Each row of a before or after table is a point. The points were changed in one or more steps. Then noise was added and the rows were shuffled. The steps act on columns, c1 being the first. Name the steps. A step turns or swaps two columns, mirrors them in a line or flattens them onto one, adds a multiple of one to another, or multiplies or shifts one. Angles are multiples of 10 degrees, from the lower column toward the higher: turns from -170 to 170, lines from 10 to 170 but not 90. Use the fewest steps. Two steps may share a column if one is a turn and the other turns, adds or multiplies; they go together, in the order done. Otherwise the lowest column goes first.
In the rows, zero is written as 128.

Before (14 x 2):
[[139  95]
 [122 133]
 [137 109]
 [151  94]
 [134 167]
 [137 100]
 [113 126]
 [155 137]
 [122 134]
 [140 114]
 [146 151]
 [133 125]
 [132 103]
 [152  89]]
After (14 x 2):
[[123 144]
 [142  27]
 [145  89]
 [154 197]
 [134 246]
 [154  14]
 [108 118]
 [158  28]
 [158 157]
 [137 120]
 [135  50]
 [139  44]
 [140  70]
 [115 148]]
Steps: multiply c1 by 1.3; multiply c2 by 3

Before (11 x 6):
[[140 108 105 125 183 144]
 [124 130 104 141 183 156]
 [152 111  89 171 102 119]
 [ 97  91 165 127 164 122]
 [ 89  99 142 135 118 141]
 [149 120 126 135 141 154]
 [168 134 123 112 143 104]
 [143 110 100 126 112 105]
 [109 125 136 136 118 119]
 [153 129  88 123  89 111]
 [122 103 142 110 168 160]]
After:
[[123 177 239  65 166 120]
 [141 174 172  74 117 140]
 [ 99 102 113  53 142  93]
 [102 133  65  60 182 134]
 [ 97 122  14 115 106 112]
 [140 146 156  79 119 120]
 [105 118 122  75 141 149]
 [118 149 175  51 167 154]
 [107 131  40  64 117  98]
 [136 126  56  85 178 159]
 [111 110   8  64  84 106]]
Steps: turn c1 and c2 by -140 degrees; add 0.3 times c1 to c6; multiply c3 by 3; shift c4 by -60

Before, 8 rows:
[[ 93  78 152 114 123 145  83  82 148 138 154 112]
 [ 85  86 134 163 123 136 130  84 145 127 134 108]
 [ 99  59 116 144  95 123 135 148 132 147 138 132]
 [ 98 113 145 149 110 187  91 120  67 153 146 136]
 [103 135 155 160 135 122 103 104 135 128  93 152]
 [146 125 142 150 121 133 131 101 124 108 124 132]
 [130 113 145 158 154 120  81 122 124  68 103 117]
 [153 143 102 120 107 160 135 104 162  86  93 156]]
After (8 x 12):
[[ 77 124 129 161 139 116 116 107 117 128  85 130]
 [153 118 106 123 165 110 102 151 110  45 103 138]
 [116 133 158 163 116 134 140 151 107 125  97 160]
 [ 91 126 147 119 144 117 137  84  85 150  90 131]
 [109 136 141 155 172  83 197 110 137 179 124 153]
 [108 128  99 146 155 151 120 124 130 161 146 153]
 [127 124 146 156 102 117 164 147  91   5 117 116]
 [147 129 142 149 135 131 130 114 134  91  98 122]]
Steps: turn c1 and c12 by -30 degrees; flatten c2 and c3 onto the line at 80 degrees; turn c5 and c6 by -150 degrees; turn c7 and c9 by 130 degrees; turn c8 and c11 by 70 degrees; multiply c10 by 2
